Each row is a point. To make a cloud, some directions were put in groups of two or more. Within a group, all points are equally far from the middle, so they leave a hole (a ring in 2 directions, a hollow ball in 3). The other directions are filled evenly. Then the cloud was stretched, turned, moved and blurred a little. How many holes are there, and how many directions does each take, smallest first?
In the rows, 128 means zero.

Cloud, 14 rows:
[[164  84]
 [ 76 127]
 [ 96  86]
 [166 132]
 [143 168]
 [ 93 176]
 [ 94 178]
 [ 91 176]
 [ 83 103]
 [ 75 149]
 [168 115]
 [ 78 118]
 [ 81 164]
 [102 181]]
Holes: 1 (2)

Cloud, 21 rows:
[[122 129 174]
 [226 110  93]
 [ 82 163 122]
 [212  94 124]
 [143 103  73]
 [104 174 121]
 [128 106 157]
 [215 114  80]
 [ 83 126 152]
 [106 133  83]
 [125 140  76]
 [103 119 160]
 [209 144 109]
 [ 79 134 153]
 [ 86 127 154]
 [223 100 116]
 [174 164 113]
 [110 111  87]
 [ 76 160 128]
 [126  93 100]
 [174 144 165]]
Holes: 1 (3)

Cloud:
[[130 120 161  96]
 [188 184 113 171]
 [143 133  98 202]
 [157 178  75 158]
 [109 155 167 165]
 [137 110 100 199]
 [138  94  71 125]
 [ 73  84 107 143]
 [104 112 165 126]
 [171  96 117 171]
 [131 105  64 123]
 [117  77  90 175]
 [189 204 127 133]
 [183 210 138 123]
 [111 169 137  77]
 [191 153 168 166]
 [ 71 156  97 101]
 [167 201 177 149]
 [174 174 108 101]
 [170 183  84 152]
 [113 123  53 123]
 [128 131 151  83]
 [ 81 176 109 101]
 [ 94 191 120 156]
 [164 106 103 112]
 [193 202 132 146]
 [155 134 138  86]
 [111 169  91 182]
 [123 115 171 115]]
Holes: 2 (2, 2)

Cloud (46 x 6):
[[175 128 113 161 117 112]
 [114 192 156 166  95 113]
 [131  97  43 152 169  91]
 [130 193 129 155 161  96]
 [168 136 150 180  72 138]
 [185 128  94  84  85 157]
 [143 103  53 158 178  87]
 [ 98  97 151 107 104 109]
 [ 69 154 170 135 110  89]
 [ 84 143 109 196 178  92]
 [117 180 156 153 165 140]
 [147 192 165 158  68 183]
 [161 129 172 164 108 111]
 [168 164  78 111  91 115]
 [130 154  77 147  51 128]
 [121 190 170 148  92 189]
 [ 89 132  89 104 178 130]
 [111 169 178 107 122 178]
 [145 186 134 175 118 158]
 [ 79 168  76 144 140 128]
 [159 170 156 166 120 118]
 [194 171 157 140 125 151]
 [ 96 109 141 192 108 180]
 [ 81  82 181 134  97 121]
 [111 171 121 123  86  79]
 [145 130 175 106 173 110]
 [124 117  86  67 154  76]
 [131  99 104 157 200  89]
 [ 55 137 136 163 181  69]
 [143 181  69 163 113 132]
 [159 147  81  91  70 181]
 [ 96 141 100 163 213  90]
 [ 98 114  86  74 188  83]
 [ 81  73  88 146 128  90]
 [117 112 155 163 165  62]
 [165 148  80 163  92 150]
 [ 49 100 112 167 175  67]
 [163 150  19 124 148 141]
 [117 182 120 130  93 188]
 [144  88 150 176 123 107]
 [ 81  97 167 130 144 120]
 [119 168 145 202  79 176]
 [152 100  74 133 216  92]
 [132 176 125 193 100 102]
 [ 89  81 105 126 168  67]
 [ 95 199 108 134 150 107]]
Holes: 1 (4)

Cloud:
[[108  72 170 109 111  77 150  86]
 [162 101 148 106 164 125 189 116]
 [108 139 183  61 177 122 150 120]
 [103  83 217 138 154 171 114 107]
 [ 66  69 160 156 152 157 122 125]
 [113 189 151 103 206 155  49 148]
 [173 151 110 129 152 149  37 115]
 [199  57 123 185  99 138 156 123]
 [132 118 125 104 143 147 110 205]
 [199 155 130 121 191 153 152 150]
 [154 141 164 178 202 166 151 112]
 [153 102 168  67 141  80 110 169]
 [122  66 187  72 131 127 149 152]
 [170 162 183  75 168 150  69 124]
 [176 163 146 190 164 193 114  81]
 [155  86  93 181 123 171  86 147]
 [114 108  60 148 103 126  83 166]
 [141 169 204  78 171 107  67 132]
 [123  78 139  95  97 105 188 171]
 [117 153 122 121 209 138  78  89]
 [181 124 130 122  96  97  95 192]
 [ 78 134 121 103  94  92  81 143]
 [135 194  88  91 182 124 100 149]
 [141 104 186 154 189 110 136 136]
 [196 109 134 155 179 133 165 123]
 [126  96  91 167 132 162 169 185]
 [131 131 196 162 158 136 156  72]
 [ 98  43 148 147 117  89 150 177]
 [106 146 191 184 165 162 132  93]
 [ 88  97 156  86 140 126 177 101]
 [175 118 157 104 183 154  72 137]
 [143  78  88 170 182 120 106 118]
 [134 178 172  49 149 107  96 136]
 [174 181 156 131 144 206 122 104]
 [165  95 113 174 188 161 184 136]
 [ 72 198 158 100 185 135 114 172]
 [156 122 136 190 123 168 132 170]
 [ 92  94 158  73 129  85 175 172]
 [106 105 132 136 122 110 176 205]
 [138 116 190  52 120 123 104 165]
 [136 109  76 110 163  97 138 127]
 [161 164 113 129 172 165  52 184]
 [ 84 139 116  81 108 111 130 140]
 [118  59 128 165 133 119 184 135]
 [ 97 151 162  55 110 122 126 107]
 [132 140 121 186 121 111 129 137]
 [ 75 127 147 159 166 126 180 140]
 [159 112 159  74 141 157  93 153]
 [156 163 185  84 183 168  78  83]
 [149 109 185 127 170 156 193  88]
 [ 87 149 176  66 160  94  56 111]
 [179 128 109 209 197 181 123 174]
 [ 82  87 117 138 111 146  97 143]
 [137 107 210  85 147  95 174 157]
 [165 186 120 120 174 156 104 192]
 [142 141  63 191 132 180 113 189]
 [143 153 202 122 173 137  53  98]
 [123  54 104 109 127 157 135 118]
 [154 167 143 134 139 139  51 104]
 [168  95  61 125 130 123  69 196]
 [ 95 112 153  92 144 143  65 163]
 [110  51 191  62 120  98 171 106]
 [ 92 114  74 135 172 157  88  99]
 [130  64 103 144 157  86 148 166]
 [143 145 179  98 210 135 126 106]
 [122 106 116  94 172 129  69 101]
 [154 115 207 184 145 162 106  95]
 [104 143 143  62 150  95  93 211]
 [122  65 167 115 104  53 114 152]
 [126 173 206 144 153 127 122  83]
 [116  96 172 138  91 133  73 110]
 [155 165 179 173 120 144 135 116]
 [136  90  53 166 108 148 121 199]
 [150 128 121 144 134 183 183  78]
 [134 203 127 158 203 187  74 153]
 [178 173 124 116 188 154  50 166]]
Holes: 1 (6)

Cloud:
[[188 110 137 119 138 208 133 100]
 [155 139 181 143 133 194 143 142]
 [137  93 135 164 125 190  64 152]
 [163 130  92  66  94 156 210 122]
 [131 108  96 103 149 113 169 140]
 [177 127  84  58  64 162 125  87]
 [176 131 108 164  87  54  89  91]
 [110 132 161 116  93 129 100  53]
 [ 90 117 136  49  84 161 138  75]
 [107 105 142  65 124 108 189  57]
 [140  26 155 144 167 159 149 103]
 [149 130 114  91 178  95 173 110]
 [159 112 110 184 130 129  59 104]
 [ 92 122 149  49 106 170 190  88]
 [172 148 165  86  99 107 199 166]
 [183  60 146 142 150 159 166 133]
 [138  89 144  32  58 173  98  93]
 [112 114 154  87  84 165 188 138]
 [145 134 185 118  74 143  54 164]
 [129 168 151 122  55 118  96 132]
 [159  84 182  86 115 143 170  97]
 [191 130 171 106 129 143 144  62]
 [104 154 108  49  63 178 162 159]
 [183 113 128 142 137 222 130 136]
 [206  86 109 158 118 185 103 148]
 [196 111 160 132 143 128  75  70]
 [173 138 179 137  89 157  60 110]
 [159 166 139  81 133 223 140 124]
 [187  86 139 150 138 208 103 100]
 [128 102 165 116 132 213 141 164]
 [156 129 123  63 112 135 212  86]
 [155  98 138 136 165  54 138  54]
 [164  98 185 111 114 130 202 139]
 [136 119 125 108 135  79 207  97]
 [175 116 109 107 176 135 152 109]
 [156  70 108 141 115 118 189  82]
 [134 158  99  79  70 224 135 130]
 [179 140 100 108 156 156  90 100]
 [146  61 148 132 176 144 175 126]
 [105 145 186  56 125 182 202 102]
 [107 109 164  78  84 125 152  85]
 [179 149 106 139 126 137  46 129]
 [125 114 157  93  93  35 115  60]
 [ 86 135 136  67 125 205 201  87]
 [140 109 101 154 147 190  83 116]
 [ 96 121 127  53 105 124 166  83]
 [135  86 135 120 162 157 180 168]
 [164 149 110 143 162  58 190 129]
 [195 155  97 127 132 114  82 146]
 [110 170 137 104 159 125  96  90]
 [118  89 148 103  89  95 154  89]
 [139  93 127 131 110  49  98 106]
 [194 127 131  94  72 128 128 108]
 [171 115 152  68 134 139 152 123]
 [131 110 175  70 108 162  91 127]
 [110 139 126  73 113  70 138 104]
 [145  79 101 119 118  86 111  83]
 [108 130 166 130  73 110 124 119]
 [106  99 131 109 158 201 129 140]
 [139 153 156  69  87 164 145 197]
 [179 100 139  99  85 121 139  60]
 [124 130 148 128  72 173 132 123]
 [113 127 195  65  87 150 130  83]
 [152 115  89 122 147 154 196  66]
 [173 118 171 175 133 148  58 115]
 [101  91 131 120 147 124 219 115]
 [162  99  81 153 129 124 145  88]
 [130 133 173 145 176 134  87  76]
 [167 112  73 164 133 181  85 145]
 [109  90 176 133  83 150 159 112]
 [129 104 199  93  98 177  76  91]
 [174 101  92 152 106  62  87 113]
 [136 116 183 103  75 167  99 150]
 [ 81 113 147  88 125 149 149  58]
 [135 140 130  58 139 116 249  81]
 [ 98 159 126  85 101 119 189 155]
 [ 97 120 169  93 112  60 118  60]
 [125 111 167 143 162  61 156 135]
 [161 150 102 144 127 163  62 152]
 [102 106 118 110 154 144 164 145]]
Holes: 2 (2, 2)

Cloud:
[[142 116 111 169  87  83  93 161 237]
 [114 144 151 196 139 116 165 184  78]
 [115  75 102  91 107 149 109 130 134]
 [165 164 164 150 106 174 100 161 172]
 [ 98 113 191 159  71 101 175 170 128]
 [128 132  82 140 175  43 145 132 182]
 [127 145 185 160  52 129  78 156 102]
 [153 147  74 172 106  23 156 121 183]
 [ 86  97  88  83 118  96  97 148 151]
 [131 124 183 152 147 145  97 136  52]
 [114 124  77  68 132  65 133 106 187]
 [112 143 195 186 113 183  66 108 112]
 [135 107  82 100 174  25 127 134 124]
 [108 108 192 108 115 155  87 142 184]
 [151 157 168 168 101 138 120 183 197]
 [149 128 190  94 118 133 148 146 133]
 [100 152 132 202  96 108 174 159 175]
 [ 89 103 108 102  95 151 120 207 154]
 [116 109  88 194  68 106  86  94  83]
 [ 73 122 157 165  55  72 132 157 103]
 [118 119  92 147 160 134  93 154 191]
 [154 132  53 159 142  72 161 142 119]
 [134 152  99  92  96 130 118 195 125]
 [133 174 101 106 105 133  43 172 128]
 [ 67 154 108 129 154 211  84 159  98]
 [ 92 145 145  97 154 105 189 166 156]
 [177 138 171 171 124 146  91 133 157]
 [175 111  97 152  78 163  79 104 135]
 [120 130 113  96 163  45 133 132 201]
 [119 144 162 155  52 140 107 147  57]
 [155 145 181 172 138 184 151 125 148]
 [117 109  49  78 104  88 153 127 170]
 [ 77 124  85 113  94  76 157 186 159]
 [138  96  81  92 176  71  85 134 200]
 [150 112 179  98 100 171 151 129 184]
 [101 105 132 203  49 111 108 126 131]
 [157 162 111 107 185 161 153 179 175]
 [130 133 143 116  90 158 110 221 177]
 [131 126 181  84 111 142 123 208 153]
 [127  99 120 201  63 124 193 144 124]
 [118  77  70  94 114  54 106 105 164]
 [158  73 106 107 130 124 113  66 129]
 [108  67 157 147  88 125 144 130  91]
 [ 88  94 100 108 157 108  56 139  69]
 [106 163  78 157  90  97 133 126 118]
 [140 154 189 124 151 219 103 135  87]
 [155 100 132  68 150 175 117 144 134]
 [161 108 119  81  98 184 164 165 179]
 [153 126 149 140 150 141  44 133 202]
 [ 99  89 117  98 119 109  76 122  31]
 [118  80 174 183 125 147  47  97  71]
 [119  91 189 116 125 140  88 156 189]
 [138 159  75 115  95  55 123 166 127]
 [163 111  56 165  87 125 126  82 117]
 [128 129  59 150 145 108 129 179 155]
 [142 139  78 179 115  22 125 121 193]
 [122 141  49 147  93 117 137 115 193]
 [133 115 149 186 115 227 109 114 133]
 [153 163 135 100  84 161  38 168 153]
 [125 115 170 207  83 170  66 137 133]
 [125 101 118  79 148 130  97 136 213]
 [139 142 150 109  87 120 122 200 227]
 [130 148  69 157 150  50 143 167 184]
 [118 112  47 113  72  75 120 105 157]
 [117 158 109 154 136  67  72 175 178]
 [138 155 173  64 143 153 171 171 177]
 [127 136 151 182  72 165 158 163  68]
 [ 92 127 205 116 121 134 124 176  65]
 [115  85 110 161 150  33 109 102 164]
 [141 162 142 182 104  75 160 170 160]
 [110 156 134 104 164 119  87 134  75]
 [162 131 115 137 113 128  89 204 189]
 [123 135  77 154 146 111 116 153  82]
 [177 113 107  46 126 160 149 136 144]
 [ 96  99 136 112  61 146  64  89 148]
 [137 132  54 119  98 126 133 156 218]
 [141 129 186 114 158 212  83 148 145]
 [ 88 144 193 136 143 128  95 138 136]
 [203 124 100 113  78 131  82 121 131]
 [ 84 126 206 185 133 127  97 135  81]
 [147  97 117 122  79 100 186  90 138]
 [164 120 163 129 139 133 108  69 171]
 [170 147  91 117 121 218  93 126 184]
 [ 53 106 112 112  85 109  93 163 150]
 [149 164  27 107 120 125 110 105 188]
 [146 186 133 126 112 132  83 170 137]
 [108 133  64 145 111 121  75 165 105]
 [ 98 120 119 156  56  94 166 119 136]
 [ 75 166 113 154 143 150 117 143  81]
 [182 109  90 175  70  80 132  85 176]
 [118 145  77 134  96  22 102 185 148]
 [139 154 177 135 162 110 128 142 151]
 [119  88 112 183 123 162  57 100  65]
 [106 110  91 185  86 115 124 168  55]
 [141 136  49 170 111  43 155 117 179]]
Holes: 2 (2, 4)

Cloud (106 x 9):
[[140 188  84  94 148 119  84 110 143]
 [ 79  92 149  94 144 130 151 141 195]
 [125 132  95  88  61  65 104 150  71]
 [147 173  98 114  97 160  65 180 170]
 [156 109 159 143 160 160 122 183 104]
 [130  92  82 129 111 139 114 146 157]
 [111  78 134 114 125  98 111 134  97]
 [ 75  62 189 131 108 179 130 139 140]
 [ 87 101 145 112  81 113 134 137 162]
 [ 40  79 152 155 160 144 175 157 120]
 [125  43 169 194 142 124 154 124  81]
 [157 163 142  67 122 137  84 119 146]
 [ 61  87 124 122 109 103 132 177 141]
 [116 125 139 202 179 102 175 168 138]
 [112 118  57  65 131 163 153  55 119]
 [151 126  97 108 115 173 103 111 128]
 [197 178 142 129 151 190 197 117 127]
 [170 111 117  99  59 226 114  37 148]
 [153 155 117 203 137 158 122 115 143]
 [173 104 110 175  86 149 157  91 179]
 [120  58 177 136 167  82 193 204 138]
 [133 126  86  75 166 124 173 119 119]
 [147 148 134 122 167 133 165  91 203]
 [ 93 134 130 187 121 237 178 114 173]
 [148 158 135 187  62 166 158 140 154]
 [ 75  26 158 198  96 135 172 176 105]
 [ 91  43 170 113 150 125 149 151 179]
 [138 145 136 152 145 211 219  98 122]
 [ 91 102 141 156  83 129 102 115 129]
 [139 142 102 142 152  71 138  83 165]
 [108 103 131 139 142  62 184 163 121]
 [102 124  83 192 154 100 106 115 130]
 [ 86 113  50 116  72 124  56 156 131]
 [150 157 135 101 142 111 173  63  92]
 [111 169 146 174 154 198 133 128 196]
 [111 176 120 103 165 144 140  90 105]
 [116 103 126 118 151 161 206 148 134]
 [181 160 135 153 150 147 198 110 149]
 [ 92 138  67 111  54  95 109 165 184]
 [ 80 123  98 146 147 105 107 161  99]
 [107 159  85 161 118  91 181 181  88]
 [130 154 104 145 163 200 142  98 130]
 [170 113 119  60 134 138 193  60 103]
 [158 146 102 191  96 188 186 113  98]
 [161  71  93 121 135  79 219 175  95]
 [124 158 137 145  92 145 155 148 132]
 [184 195  57  88 124 116 145  91 145]
 [135  45 144  94  17 144 165  87 106]
 [117  93 120  76 139 145 156 151 130]
 [137 142 169 213  95 128 131 119 182]
 [148  85 201 143 115 207  84  90 189]
 [109 178  90 106  59 149  81  54 180]
 [ 79  60 113 158  78 153 140 179 131]
 [104  91 107 175 158  93 133 134 126]
 [ 71  56 107 127 145  91 147 208 110]
 [ 98 167  77 146  45 152  49  84 158]
 [ 51  88 182 135 162 116 152  98 171]
 [142 145 125  77 138 131  77 112 214]
 [185  65 101 129 110 137 154 126  58]
 [ 97  87 106 156  84 114  62 128 144]
 [121 128 101 138  55 104 108  83 124]
 [175  79  74 114  84 121 157  96  97]
 [129  80 154 128 205 113 195  77  94]
 [119 127 127 157 177  21 176 162 116]
 [123 156 134 112  93 213 130 112 130]
 [160 200 166 127 126 176 108  98 133]
 [144  68 159 193 116 123 173 127 124]
 [141 126 167 175 119 180 151 100 101]
 [123 161 145  42 146  69 135 120 126]
 [132 150  81  41  48 108  92 119 138]
 [192 115  69 114 128 104 114 124 123]
 [168 143  82 104  85  94 107 170 199]
 [ 40  27 121 119  99 143  79 146 117]
 [ 96 106 115 129 140 122  87 202 213]
 [ 90 118  61 180  93 167 134 104 124]
 [138 161 125 110 142  98  95 114 100]
 [185 168  99  75 102 139 120  56 113]
 [144  86 160 154 153 129 133 119 117]
 [118 156 130 135 197 148 171 115 145]
 [151 185 107 158 140 103 145 134 162]
 [ 60 111  94 122 125 142 146 131 127]
 [ 76  56  95  90  99 136 104 136 114]
 [138 141  98 105 108  41 114 195 157]
 [107 189 131 110  56 165  84  93 128]
 [137 119 180 158 110 190 108 125 139]
 [143  93 144 173  66 186  89 105 152]
 [124 119 120 135 205  96 143 159 145]
 [155 120 114 222 150 161 145  91 115]
 [118  95  72  93 106  43 167 105  75]
 [118  47 106 140  76 166 186 113 148]
 [ 97 107  77 117 105 111  99  94 169]
 [ 96  97 149 159 117 209 175 142 117]
 [123  80 154 172 164 221 128  81 117]
 [146 169 101 146  33 139  92  84 140]
 [152 164 163 162 161 111 138 156 157]
 [167 100 139 185 150 146 157 182 120]
 [ 80 146 139  96  43 194 101  58 109]
 [221 132 145 143 145 125 130  65 176]
 [ 77  29 114 145 116  82 139 170 171]
 [118 186 159 127 164 158  88 141 148]
 [120 102 155 108 182 109 135 134 169]
 [159 165  85 108 149 154  89  98 134]
 [141  96 119 236 150 163 156 181 128]
 [106  61  67 129 126  70 145 131 103]
 [ 92  85 176 191 133 178 217 143 134]
 [102  65 100  67 135 151 154  65 123]]
Holes: 0
